Each row of a before or after table is a point. One or more steps were done to the points. Then noise was added and the rows were shuffled. The steps act on how far a point lies along the listed directions, d1 being the first. Name the steps. A step turns or swaps two directions, mirrors them in a line or flattens them onto one, adds a multiple of one to another, or multiplies one. Angles are multiples of 10 degrees, from the lower direction toward the higher: turns from -170 to 170, lines from 10 to 170 but not 90. Use the fewest steps. Two steps may share a direction if one is a turn and the other turns, adds or multiplies; they go together, in the order done. Otherwise the lowest direction goes first.

Directions:
(1): [35 25]
(2): [ 25 -35]
Before (9 x 2)
[[ -2 -12]
 [  8  23]
 [ 15 -24]
 [ -8 -14]
 [ 37  28]
 [-16  44]
 [  9  51]
 [-14  -9]
 [ -2 -57]]
After (9 x 2)
[[ -7  71]
 [ -1 -16]
 [ 16 -32]
 [-10 -22]
 [-15  49]
 [ 13 -80]
 [ -3 -21]
 [ -6  30]
 [ 20  55]]
Steps: add -0.7 times d1 to d2

Directions:
(1): [ 12  20  46 -32]
(2): [-36  27  22  35]
Before (13 x 4)
[[ -2  32  44  -6]
 [ -3 -19 -12   1]
 [  7   2  -6  -6]
 [-30  11   8  10]
 [ 55 -12   5 -42]
 [ 42 -35  -4 -36]
 [  6 -39 -33 -15]
 [-14  15 -34  16]
 [ 21 -42 -36 -54]
 [ -5  26  52 -43]
 [-35   6   5  48]
 [ 21  38  67 -33]
 [  9  41  54 -42]]
After (13 x 4)
[[-16  13 -33  19]
 [ -8  13  66  13]
 [  7  39  60 -16]
 [ 27  -6  10 -71]
 [ 57  -4  26 -57]
 [-50  34  50   1]
 [ -5  14   4   3]
 [  6 -37 -48  15]
 [ -6 -10 -28 -19]
 [ 40   5  13 -76]
 [ 34 -19  -6 -45]
 [-35   5  27  18]
 [-18  -4   8  13]]
Steps: mirror d1 and d2 in the line at 160 degrees

Directions:
(1): [-18  18  -8 -52  61  13   9  -7]
(2): [-34 -14  44   7  13 -11 -56 -25]
Before (10 x 8)
[[ 10 -20  20  66 -95 -16 -31   1]
 [  1  -3   4 -36  15  14  39  27]
 [-21   6  15   3  15   1 -19  -1]
 [ -4  13 -26 -18  12   5  14   9]
 [-57 -18  55 -14  44 -26 -57 -27]
 [ 12  -1 -24  -1 -26  -1   8  22]
 [-37 -12  58   0  22  -9 -70 -23]
 [ 20 -23  31  59 -70 -27 -33  10]
 [ 12 -22 -24 -40  29  10  21  18]
 [-42   0  28 -12  15 -16 -35 -10]]
After (10 x 8)
[[-19  -1   9   3   3  -1 -30  -6]
 [ 49  -2 -28  34 -68   1  37  35]
 [  5   9 -11  22 -22   0   7  16]
 [ 28  38 -45 -50  28  13  60  29]
 [ 33 -20 -17  53 -75 -28  42  30]
 [  8  -3 -16  29 -44 -13  21  21]
 [-10 -54  30   2   3  -7 -38  -4]
 [ 12  37 -55 -62  25  29  67  16]
 [-13   7  -7 -29  20   3 -12   6]
 [-25 -22  54  -6  -2   1 -16   7]]
Steps: turn d1 and d2 by 140 degrees

Directions:
(1): [ 37 -11 -38  30 -14  25  10 -47  12  -7 -55]
(2): [-28 -43  13  29  18  29 -70 -17  -6  -9   8]
(3): [-48  40   7   9 -27 -28 -17 -43  13  45 -15]
Before (14 x 11)
[[-20  20   4 -18  14 -13   2   0   0   9  36]
 [-27   0  -3  22  -8   5 -30 -36  10  16  -3]
 [ -7 -34  25  25  23  18 -52  -4   4 -11   8]
 [ -9  19  24 -17   7 -30  -4  25   2 -13  32]
 [-10  48  28 -46 -10 -60  36  47  -9  10  38]
 [ 10  10   9 -22  -5 -22   7   2  -2   9  16]
 [-34   9   2  -1  -5   5  -1 -13   5  16   5]
 [-30 -24  31  -6   6   3 -39  35 -12 -20  44]
 [-34 -16  29  -2  21  -9 -46  10  -6  -6  34]
 [  5   9   1  -9 -15   4 -12  17  11  15  10]
 [  6  35  -3  -8 -13 -21  29   2  10   9  -6]
 [  5 -10   5   8  -1  18 -14 -11 -11   2  -1]
 [  0   7 -25   1  -9 -17  -5 -42   6   9 -27]
 [ -8  68   5 -41 -18 -51  57  25   1   2  30]]
After (14 x 11)
[[-13 -21  55 -42  38 -25 -16  95 -38 -31  84]
 [-56  30  39 -20   1 -47 -26  11  -1  27  43]
 [-25  -9  -9  24  -8  14 -29 -40   8  12  -6]
 [ 24 -17  -4   1  24  21  -2  23  -3 -26  11]
 [-33 -11   4   0  10  19 -14  -9  -2  -1  12]
 [-55  39  42 -31 -18 -49  -6  35  -4  24  52]
 [-24   4  15 -24  24  -1  -9  19 -10  -4  53]
 [  3   2  -1  -7 -11   9 -18  27   6  12  16]
 [-21  38  23   2 -16 -31  -8 -26  18  37 -11]
 [ 18 -33 -30  13   6   9 -25 -43   2 -10 -36]
 [-20  14  39 -24  17 -36  -7  49  -2 -21  56]
 [ 12 -11  12 -21  11  -6 -11  15  -8  -7  25]
 [  6  17   1   4 -12   5   3 -21  -6  16 -12]
 [  5 -30  25 -21  41   9  -7  72 -25 -59  74]]
Steps: multiply d1 by 1.6; swap d2 and d3

Directions:
(1): [ -6  52  15 -42 -43  29  22 -28  12  26  -4  44  36  -7]
(2): [ 45  27  32  12 -27  -3   0  76   2 -31 -11  27 -18 -17]
(3): [ -5  10 -17  52  42  24 -26  17  17  43   7  61   7  23]
(4): [-33  33  -7  15   7 -29  11  10 -81 -12  43  14  22 -12]
(5): [ 17  16  60  28   1  40  12 -26 -32  33  15 -27 -49  13]
Before (8 x 14)
[[-30  10 -23   5  20 -41 -17   5 -42 -28  17  15  29 -10]
 [  3 -11  52 -41 -14  12   6   3  -8   5 -35 -24 -20   3]
 [ 17   2  36 -19 -17  35   2 -25  11  19  -6 -28 -39 -16]
 [ 14 -13  16  29  23  39   8   2   4  27  12 -26 -29  -6]
 [-27 -49 -74 -40  29 -15 -19   7  67 -45 -47  22  71  16]
 [-20  -1 -35 -28  -6   9  -3 -15  35  20 -23  38  34  -4]
 [ -4 -16  14 -12 -11  20  17 -55  -7  25   4 -47 -18   3]
 [  7  51  40 -10 -36  -9  23  -2 -72 -22  56 -30 -22 -26]]
After (8 x 14)
[[  3  11  15  13   7  49  22 -21   6  43  16  -6  -7  -9]
 [  0  38   3  26  -4  24   1  15 -13  34  17  60  13  -1]
 [ -8 -15 -40  74  70  -6 -38  24  -8  12  46  12 -25  18]
 [-30  -9 -22  -3  22 -47 -15 -14 -42 -35  12 -22  17 -10]
 [ 16  22  11  15   6  38 -19  17  24  35  -2  36 -18  -7]
 [ 15  12  12 -31 -43 -13  16  36  -7 -35 -22   0  -1 -31]
 [ -9   8 -15 -95 -51 -16  30   3   8 -84 -39   0  74 -21]
 [ -5  -5  17  -2  24  21 -20  27  17  32 -32  43   3  16]]
Steps: turn d2 and d4 by -50 degrees; turn d1 and d2 by 110 degrees; mirror d3 and d5 in the line at 70 degrees

Directions:
(1): [-41   2  26 -13  -1 -17  12 -10 -22 -52   0  42  56 -52 -35  19 -39   4
  41   3]
(2): [-19  57  27  29 -30  16 -22  13  43 -19  30  17  24  -6  13 -48  21  44
 -18 -48]
(3): [ 15 -31  87   8 -10 -11  -6 -31 -18   2  33   8   4  24 -30  11  60 -39
  -7 -13]
(4): [ 42  32 -20   4  21  43 -53 -20 -28  35   1  -1  43 -49  12 -10  22 -41
  32  -4]
(5): [ 24 -29  20  17  39 -35   5 -22  25  -8 -19  41 -52 -48  36 -51  13  12
  33   6]
(6): [-12 -25  30   1  23 -58 -16  12  -4  58  10 -66  37 -26   0 -22 -31  27
 -11 -14]
Before (12 x 20)
[[  8  21 -24   4   2   1 -15  20  21  18  -3 -17 -22   5  21 -41 -11  25
  -19 -17]
 [  8  17  51   1   7  -1 -18 -12 -13  -8  13  38  21 -29 -13 -19  15 -23
   20 -17]
 [ -1  23 -48 -13  13  22 -11   9   1  30  -9 -40   1   9  12   7 -15  29
  -19   6]
 [-19  14  18  13  -9   8   3  11  17   8   0 -23   2  15  18  -8   5  22
  -13   0]
 [ 23  -8  29  17  25   6 -25 -16  -5  40   7 -15 -15   4  16 -15  41 -20
   -1  -9]
 [ 18  16  32   7  -3  24 -34  -8 -16   1  15  -2  17   1  15 -10  45   2
    3 -16]
 [ 44  -3  18  11 -10  31 -19 -18 -11   4  11  -1 -18  12   6  -9  40 -33
    0  -7]
 [ 30  17  14  20 -27  27 -24  -1   5  -9  18   6 -22  26  10   1  50 -23
  -20 -16]
 [  7 -35 -56 -29  39  -8  20  -6 -38   6 -28  -1 -14 -15   5  40 -43 -31
   30  47]
 [ 15   1  21  11 -15   9  -8  -4 -10  37  18 -32  -5   8   6  -8  46 -17
  -25 -17]
 [-20 -43  22  25  -6 -43  36  14  26   5   7 -21 -61  63  -5   5   9  33
  -62  -8]
 [ -5  28 -17  12  12  13 -16  15   7 -24  -8  10  20 -25  -5 -31 -22  33
   13 -15]]
After (12 x 20)
[[ 24   1 -57  -4  -8  33  15   8   4 -17 -25   4 -50  18  22   1 -16  -4
    1  19]
 [ -1 -43  40 -16  23 -37  -5  -9 -22  63  16 -78   9  29 -20  20   5  10
  -34   2]
 [ 28   9 -68  -1   2  20 -13  18  -5  11 -23 -21 -29   2  27  13 -15 -11
   -5  18]
 [ 24   2 -51 -20   5  49   5  -5 -29 -31 -32  26 -35  17  20  34  12 -18
   20  36]
 [ 20  22 -45   8  -4  67  18 -12  13 -43 -25  63 -80  41  25  16  42 -26
    8  21]
 [ 25  18 -65  -7 -31  72  32  -6 -11 -34 -24  40 -69  38  13  35  42 -44
   -5  28]
 [  9  28 -35 -17   5  38  14  -4 -12 -51 -28  78 -26 -16   0  10 -10 -32
   36  22]
 [ 32 -13  29   3  17 -17 -35  -5 -12  54  14 -39   0  -1   2 -30  18 -15
  -12 -20]
 [-58 -43  71   5   5 -96  24  22  24  13  32 -44  14  11  -8 -21 -38  63
  -36 -25]
 [ 23  75 -28  51 -27  80 -28  -3  37 -26  16  54 -26  18  28 -30  70   4
  -28 -38]
 [ 11 -32  40   4  43 -38 -29  -4 -34  36   5 -44  46 -36 -28 -19 -18   1
   16 -10]
 [  9  13   7   7   0  35  -8  -8  -8  11  -6  -9   2   8  14   9  25 -20
    7  13]]
Steps: add -1 times d5 to d4; turn d2 and d4 by 110 degrees; turn d3 and d6 by -130 degrees; multiply d6 by 3

Directions:
(1): [-32 -13 -34  50 -24   1 -56 -32   7 -54 -30  -7 -13  35 -18  -5 -25 -52
   2  -5 -20 -54   4 -17]
(2): [-21 -18 -30  -5 -32  52  22 -44  18 -33  14  59  56   3   5   3  -9   4
  37 -22 -11  58 -21  13]
Before (8 x 24)
[[ 17  16  16 -17  27 -36   7  33 -29  17  -4 -18 -11 -19  12 -15  14  20
   -3   8  -3  -5  -1 -13]
 [-39 -24 -32  50 -34   9 -64 -30   6 -60 -42   7 -13  41 -22   2 -28 -43
   16  -7 -25 -51   8  -1]
 [ -8  -5  -1  -3 -18  15 -18 -19   8 -17  -6  22  12 -18  -2   1  -5   9
   23 -18  -2   7 -20   0]
 [-13   5 -17 -13  -2  30  30 -11  15  -1  -7  17  24   0  -5   3  13  12
   23  -9  -2  27  -9   4]
 [  4   7   1  -8  12  -8 -15  19 -20  31   6 -17 -14   4  -9   6   7  -2
  -12  20   4 -27   9   9]
 [-19  -1 -22  49 -20 -25 -53 -34  -7 -28 -31  -8 -37  25 -27   3 -22 -54
  -16   3 -21 -53  -9 -21]
 [ -9 -17 -23  -6 -22  32  14 -40   7 -30  12  26  26  10   1   3  -4  20
   41  -6 -12  56  -5  12]
 [-13  -9  -9  58 -26 -17 -66 -25   7 -43 -34 -46 -41  45 -26 -11 -27 -42
  -18  16  -3 -75  23 -24]]
After (8 x 24)
[[  5   7   3  -8  15 -11 -17  22 -21  33   7 -20 -15   6 -10   6   8  -2
  -14  19   6 -30   9  10]
 [-10  -7  -4  -6 -22  20 -17 -24   9 -20  -4  26  17 -17   0   0  -4  11
   25 -20  -4  13 -21   0]
 [ 23  19  25 -16  36 -52   0  48 -33  26  -8 -36 -28 -20  11 -17  16  19
  -15  14   1 -24   6 -15]
 [-10   7 -13 -12   3  22  27  -5  13   2  -8   9  16   1  -7   1  16  11
   17  -6   0  18  -6   3]
 [-62 -43 -64  44 -68  63 -40 -76  25 -95 -26  67  46  44 -16   4 -38 -39
   55 -31 -36   8 -15  12]
 [-34 -26 -38  54 -58  37 -43 -69  25 -77 -19  13  17  49 -20  -9 -36 -39
   21  -6 -13 -18   0 -11]
 [-10 -16 -21  -7 -21  29  13 -40   7 -29  11  24  25  10   1   1  -5  19
   40  -5 -11  55  -5  11]
 [-39 -18 -48  44 -47  21 -35 -73  10 -57 -17  43  13  27 -23   7 -31 -50
   16 -16 -30  -2 -27  -9]]
Steps: add 1 times d1 to d2
